Rows are points. The last column is the point's height on a tilted bowl or saddle (a function of degree 2), plus a little noise. Along how many of its main directions does it bend up, bend down or stay straight?
In the rows, zero is written as 100.

Points:
[[81, 87, 54, 86],
[50, 63, 151, 88],
[119, 166, 124, 80],
[117, 78, 77, 85],
[104, 143, 76, 70],
[111, 162, 19, 5],
[99, 117, 59, 74],
[83, 47, 110, 98],
[117, 145, 123, 85],
[101, 174, 148, 82],
[125, 71, 112, 85],
[17, 101, 55, 80],
[114, 89, 136, 88],
[36, 113, 151, 85],
[116, 99, 137, 87]]
Directions: 0 up, 2 down, 1 straight

Points:
[[115, 184, 116, 70, 29],
[122, 127, 90, 101, 77],
[65, 77, 83, 12, 130],
[73, 78, 77, 93, 97],
[85, 149, 77, 160, 94],
[68, 120, 143, 104, 87],
[113, 88, 138, 138, 77],
[101, 122, 106, 60, 63],
[86, 102, 86, 139, 89],
[65, 134, 107, 97, 80],
[109, 75, 95, 105, 86],
[77, 117, 88, 93, 84],
[77, 107, 89, 180, 80],
[71, 67, 96, 126, 80],
[145, 99, 96, 88, 53],
[82, 88, 71, 109, 92],
[106, 61, 65, 157, 81],
[81, 69, 107, 94, 90],
[105, 97, 164, 59, 26],
[75, 107, 110, 78, 85],
[134, 77, 146, 102, 29],
[104, 119, 120, 79, 67],
[125, 112, 55, 134, 95],
[107, 102, 152, 102, 63],
[146, 96, 136, 74, 5],
[96, 84, 5, 96, 105]]
Directions: 1 up, 2 down, 1 straight

Points:
[[116, 108, 84, 143, 70, 75, 63],
[100, 55, 81, 110, 77, 117, 69],
[72, 110, 111, 136, 81, 61, 67],
[77, 109, 87, 94, 112, 88, 96],
[83, 132, 98, 92, 68, 133, 64],
[113, 139, 195, 93, 151, 63, 23],
[151, 73, 115, 105, 76, 145, 63],
[63, 103, 7, 91, 79, 101, 79],
[100, 131, 116, 54, 109, 111, 82],
[131, 124, 128, 93, 155, 51, 59],
[78, 75, 33, 89, 95, 93, 84],
[28, 111, 51, 115, 135, 96, 80],
[96, 87, 89, 97, 121, 136, 94],
[99, 62, 77, 112, 136, 164, 79],
[101, 76, 86, 141, 132, 117, 94],
[89, 14, 127, 85, 92, 151, 52],
[172, 71, 74, 116, 77, 149, 34],
[108, 100, 120, 67, 120, 143, 84],
[86, 139, 88, 144, 83, 123, 65],
[107, 136, 151, 105, 123, 137, 74],
[114, 97, 109, 118, 156, 91, 93],
[18, 16, 114, 75, 125, 111, 13],
[103, 106, 97, 32, 70, 133, 58],
[83, 97, 125, 70, 112, 114, 81],
[92, 127, 84, 92, 91, 102, 92],
[100, 116, 98, 116, 124, 98, 100],
[119, 143, 127, 129, 154, 40, 55],
[98, 103, 85, 83, 89, 90, 89],
[179, 111, 123, 38, 81, 116, 35],
[143, 81, 83, 136, 117, 126, 84],
[129, 78, 144, 94, 78, 122, 74],
[140, 109, 121, 139, 98, 42, 54],
[157, 104, 62, 85, 88, 56, 45],
[132, 111, 99, 131, 127, 68, 84],
[161, 62, 31, 99, 74, 89, 14],
[114, 116, 53, 73, 107, 114, 93],
[143, 129, 84, 117, 191, 118, 73],
[80, 81, 132, 109, 100, 114, 81],
[133, 78, 78, 46, 95, 104, 66]]
Directions: 0 up, 5 down, 1 straight
